Rows are points. To make a cloud, some directions were put in groups of two or more. Within a group, all points are equally far from the middle, so they leave a hole (a ring in 2 directions, a hollow ball in 3). The other directions are filled evenly. Then the cloud was stretched, turned, moved and blurred a little. Count the holes, and give their numbers of directions, smallest first.

Cloud (22 x 3):
[[-49  30  -5]
 [ 26  81  -3]
 [ 62  57  43]
 [ 64 -15 -12]
 [-35 -29 -37]
 [-42 -18  45]
 [-49 -39   6]
 [ 75  -5  53]
 [-17 -27  66]
 [-31  12  52]
 [-35 -34 -32]
 [ 47  25 -51]
 [ 40   9 -52]
 [-17 -54  47]
 [ 54  19  73]
 [ 62   1  71]
 [ 48  41 -50]
 [ 62  48  53]
 [-15  21 -64]
 [-20 -53  45]
 [ 44  14 -50]
 [ 43  79   6]]
Holes: 1 (3)

Cloud (28 x 4):
[[-19  28  20  49]
 [ -9 -26  15 -10]
 [-10 -43 -12   1]
 [ 22 -31  29  12]
 [ 95 -17 -24  19]
 [ -1  -3 -10 -52]
 [ 34 -40 -39 -27]
 [-27   7  31  27]
 [  4  13 -46  51]
 [ 10 -19  42  24]
 [ 51   0 -55  46]
 [ 38  -7 -59  41]
 [ 27 -33 -13  67]
 [  5  -5  14 -26]
 [ 58  -3 -62 -17]
 [ 35  29 -60 -15]
 [ 37  33   2  -4]
 [ 36 -18  -2 -26]
 [ 38  23 -63  18]
 [ 17 -20 -66  24]
 [-59  -9   2  -3]
 [-24   2  29  46]
 [  5  44  -7  46]
 [ 13  45 -31  -8]
 [  6 -41 -20  33]
 [  6   8  26 -11]
 [ 47  39  -4  11]
 [ -8  48 -26  -6]]
Holes: 1 (3)

Cloud (86 x 8):
[[ 28 -33  29 -28  -2  22  32  55]
 [ 42 -30  53 -12  -4  87 -17   2]
 [ 28 -23  49  47  27  74   8  16]
 [ 51 -11 -12 -21 -35  57 -21  26]
 [ 49  -2 -25 -18  39  51 -28  34]
 [ 20  26 -25  46 -39  41  23  38]
 [ 52  14  48 -54 -30  52  20  -6]
 [ 40 -47  -1  12 -50  -9 -30  49]
 [ -6  74 -12  65 -25   1  15  -9]
 [ 39 -17   3  28 -70  -1 -67  42]
 [ 24 -28 -14 -33  -8  27 -16  -5]
 [-16 -16   1  -7 -43 -41 -32  58]
 [ 68  24 -49 -24 -18 -41  32  28]
 [ 95  -3 -12  57  52  53 -23  -1]
 [ 55   5  -2  32 -68 -37  78  36]
 [  8  37 -39 -18  -6   7 -22  39]
 [ 63  14 -39 -31  15 -19  -9  58]
 [  6 -15  -9 -20  29   4 -14  13]
 [ 16  -6 -50 -24  37 -23 -19  25]
 [ 38  27 -44 -62  -4 -37   7 -25]
 [  5  76  24  56 -24  47   6 -11]
 [  3 -28  72   9  59  74 -29 -24]
 [ 29  33 -33  -1   3  33  59  36]
 [-18  11  18 -39  -9  24 -18 -36]
 [-39   3  40  16 -19 -31  34  -3]
 [ 80  24  43 -12 -35  94 -31  51]
 [ 34  49 -56  13 -21  43  40  49]
 [ 26  -4 -41  17  38   5  16  36]
 [ 13  32  13 -34 -65  -6  -5   5]
 [ 22  38   3   3 -25   1 -30  35]
 [ 20 -42  36  -9 -56  20 -32  32]
 [ 65  57 -37   1   0  32 -16 -31]
 [ -7 -32 -43  43  -3 -27 -36   8]
 [ 10 -58  21  48  21  52  65  -2]
 [ 63  40  -5  23  29 -31 -15 -23]
 [ 70  19  30  41 -45  16  30  51]
 [  0  10 -22   4  47  55  29 -54]
 [-22 -31 -46  13 -45 -31  -4 -13]
 [ 27 -60  40  58 -17  59  81  38]
 [ 41 -30  15  28 -60  60  19  -8]
 [ 80   3  74  19 -28  35  23 -39]
 [ 36  35 -51  36  11  47 -41  18]
 [-10  14  64 -58 -45  19 -41 -35]
 [ 39  35   9  34 -33 -35   7  15]
 [ 23 -32 -29   8   3 -17 -79  45]
 [ 30 -45  -6  -1 -71  27  29  40]
 [ 63   1  51  45  32  69  34   6]
 [-27  29 -66  -1 -41  49  16 -27]
 [ 24  13   2  36  38  31 -69  -9]
 [ 25 -26  -3  71   0  43  70  52]
 [  1 -45   5  38   3  31 -48  -5]
 [ 47  77 -32 -39 -14   6 -68 -30]
 [ 42  70 -21   0 -20  72  25  -4]
 [-14  86 -61 -19  41  27  13 -14]
 [ 39  51  35   4  -9  30  62  -5]
 [ 44 -19 -41 -18 -13  44  37  48]
 [-33  82  23 -10   7  38 -33  20]
 [ 57 -11  31   8 -11  44  -2 -11]
 [ 69  15 -37  -4   3  35  30 -35]
 [ 41  -9   7   9   5  24 -17  53]
 [ 16   6  11  -4  31  49 -46  12]
 [  2 -50 -42  64  47  57  53 -11]
 [ 16  31  21  46  -3 -19 -22   4]
 [-35  12   5 -38 -79   9   6   5]
 [-67 -42 -26 -19 -68 -20  -5  -8]
 [-49 -36 -71  -1 -28  66  12  -4]
 [-18 -38 -30  -3  40  42  40  -2]
 [ 12  38 -30  13 -23  -2 -16  22]
 [ 31  -6  19 -13  10   5 -22   5]
 [ 35  27  53  -5  25 -56  50   8]
 [ 28  62 -45  55 -19  69   0   8]
 [-30 -20 -31   2 -75  39 -48 -41]
 [-63  18  35 -19  18  88 -47 -71]
 [-21 -32 -65   0  25  13  20  14]
 [ 34   2   7  11 -12  28  34  73]
 [ -7  14 -37  24   8   1 -32 -21]
 [ -9  62 -15  27  -1 -21  59   2]
 [-55  54   2   9 -63 -56 -30  38]
 [ 64  62  -5  -2  20  35 -16 -41]
 [ -4 -36 -22  20  48   0  -1 -57]
 [ 34 -30 -33  23   8 -24 -36  -4]
 [ 80  67 -36  42  44  80   9 -33]
 [-10 -53  34 -10  59  57  19 -12]
 [-30  57  28 -48  36  -6 -10  43]
 [  7  79 -77 -21 -65  37  33  31]
 [-20   2 -37  36  -5  -2 -67 -18]]
Holes: 0

Cloud (105 x 9):
[[ 21  14  22  34  43  55 -16  16 -64]
 [-53 -20 -18  22 -23 -19  36  21  50]
 [ 30  45  -6  -9 -22  67  10  20 -66]
 [-10  69 -20 -10  29   0   5 -54 -70]
 [-28 -24  66  33  -3 -30  42 -14 -32]
 [-11   6  57  12  45 -32  18   1 -21]
 [ 12  44  14  46  30  37 -10  22 -53]
 [  9 -14   8 -65  -2   4 -19 -11 -43]
 [-44 -26  -5  -8 -54 -29  41  -7 -57]
 [  2 -12  79  12  -3   7  35   2  -5]
 [ 74  47 -44 -41 -17  -8  -7  28 -42]
 [ -5  16 -95 -37  24 -26  -8  42  -8]
 [-45 -11 -52 -26  11 -60  24 -25   1]
 [ 25  71   7   0  16  37   8 -29 -82]
 [ 44  50 -48  14 -30 -26 -14 -25   2]
 [-34 -20 -84   6  27 -21 -18  13 -14]
 [-56 -26  25   7 -35 -25  34 -39 -45]
 [ 15  14  40  11 -43 -26   3 -38  12]
 [ 62 -28 -38 -39   5 -17  54  30  11]
 [ 10  25 -65 -45 -37  38 -32 -17 -21]
 [ 39 -10 -43  27  28  48   4  72  28]
 [ 12   4  12 -41  37 -44  84  31 -36]
 [ 41  32  14  -9  17 -10  93  -7 -43]
 [ -8  -3   7 -73 -11  -1  49  -2  14]
 [ 61  20   8 -17  29 -11  -7  10 -67]
 [ 30   9  61 -16  41  19  74 -11 -68]
 [ 52  48 -29 -14  22  18  19   9 -92]
 [ 31  11 -34  -2  38  84  19  -6 -38]
 [ 26   8 -28  45 -20  49 -15  41  31]
 [ 47  20 -38 -58 -21  41 -29   4 -28]
 [ 11  53   4 -19  82   5  12 -20 -25]
 [ 17 -57   8  39 -35  30  30  64 -22]
 [-59 -26   3  18   8  22 -22 -36  30]
 [ -3  27 -30 -17 -14  36  34  70   2]
 [ 15 -65  45  13  20  63  40  24   1]
 [ 19  -6  34 -16 -70 -27  61 -28 -42]
 [ 90   0 -19 -38 -39 -12  30  38 -30]
 [ 20  33 -45 -64  18  19 -22 -11   5]
 [-49  -4  19  32  37 -49  43  26   2]
 [ 35  34  -9 -36  61  11  22 -23  -1]
 [ -7 -33 -35  52 -33  44  36   0 -27]
 [ 30 -25  71   2   9  13  38  24 -20]
 [  9  22 -90 -16  18 -24  32  38 -44]
 [ 66  18  11 -34  19 -42  32 -13 -61]
 [-18  18  15 -17  32 -33 -11  31 -15]
 [-43  20   9 -26   8  43 -23  15   4]
 [ 29  -6  -3  -9  39 -68  18 -18 -23]
 [  4  41 -60 -48 -12  13   5  60 -14]
 [ 23 -18  23  32  12 -62  50 -24 -20]
 [-34  34 -42 -66  13   4   2  19  10]
 [ -7  55 -73  15 -17  -4  22  10  -4]
 [ 72  -2 -58  -4 -14 -21  16  74 -12]
 [  8   3  24  37  76  70   7 -29 -27]
 [ 27  21 -19   6  58  77  16 -20 -34]
 [-27  27 -51  34   4  18 -32 -12  34]
 [-34   7  46 -17 -27   6  39 -15  25]
 [ 28  16  -1   1 -51  20  66   2 -77]
 [-35 -39  -6 -42 -33  -4  45 -39 -20]
 [-60  20  -4 -20  32   6  27 -68 -38]
 [-19  43 -58 -44 -52 -58  -2  10 -21]
 [-71 -12 -20  -1  -9  50  44  -2  -7]
 [ 27   0  -6  34  -9  40 -18  62 -40]
 [-39  64 -15  -3 -29  -6  25  -5 -66]
 [ 40  36 -25  36 -19 -32 -16 -15 -52]
 [ 23  15  -6 -34 -18 -48 -30  -4 -42]
 [ 64  -6 -41 -42 -10  18  51  30   7]
 [-46  21 -52 -37  64  -4  33  24 -21]
 [ 25   7   4  27 -12  79  -4  52 -25]
 [ 13   3  32   6  91  15  44 -13   0]
 [ 41   0 -34   0  54   7  72  63 -35]
 [-35 -12 -28  70  54  27  35  49 -22]
 [ 31   2  44  11   0  78  43 -28 -49]
 [ 16 -35   0  54  17  47 -14 -33  -3]
 [ 45  33  -7  37 -41 -12 -24  -7  -3]
 [  0   6 -83 -11 -50 -15  37  28  13]
 [  5  34   1  25   4  66  39  21 -77]
 [-53  30 -15  -4   5 -17  68 -14 -65]
 [  7  80 -22  -8  25  17   2  25 -38]
 [ -2  34 -48  15 -33  -6   4 -10 -85]
 [-50  11  31   7  -3 -19   1  20   7]
 [-17  -2 -49 -18  11  41  64  37   9]
 [ -6 -55 -28 -41  35 -24  53  39  20]
 [  9   8   9  32  24 -27  -2 -28  36]
 [ 56  47   8  28 -26 -23  28 -39 -35]
 [ 65  -3   8   8  -9 -50   6   4  -6]
 [-13   9 -14 -16  25  -3  93   6   3]
 [  9 -12 -28  -8  47  17  82  44 -64]
 [ 36   9  17 -27  12  80   6 -27 -46]
 [-54  17 -14 -27 -33  28 -18 -52  -8]
 [ 25 -64  37   2 -18  13  37  47   2]
 [ 69  16 -61 -30 -54 -17  31  46 -19]
 [ 21 -56 -35  26 -37   1  28  71  34]
 [ 11 -36  10 -36  -7  19  68 -32 -48]
 [  0 -32  11 -16 -55  -7  21 -47  21]
 [-57  -7 -22 -33 -63 -14   8 -25   9]
 [-37  13 -27   6 -62 -47  -8  20 -18]
 [-28 -70 -34  -7 -54  -8  27  35  -7]
 [ 21 -69  16  43   5   5  54  26 -50]
 [-11  37 -48 -39  43 -50   2  -3 -57]
 [ 24  53 -26 -64  10 -33 -17   6 -33]
 [-16 -35  68  30 -34  12  47 -16 -17]
 [ 23 -27 -40  66  46  15  35  61   2]
 [-27  30  18  15  25 -27 -17  12   3]
 [ 43  65   4  20  13  36  14  27 -35]
 [ 46  13  -4 -62  26 -39  22   0   0]]
Holes: 3 (3, 3, 3)
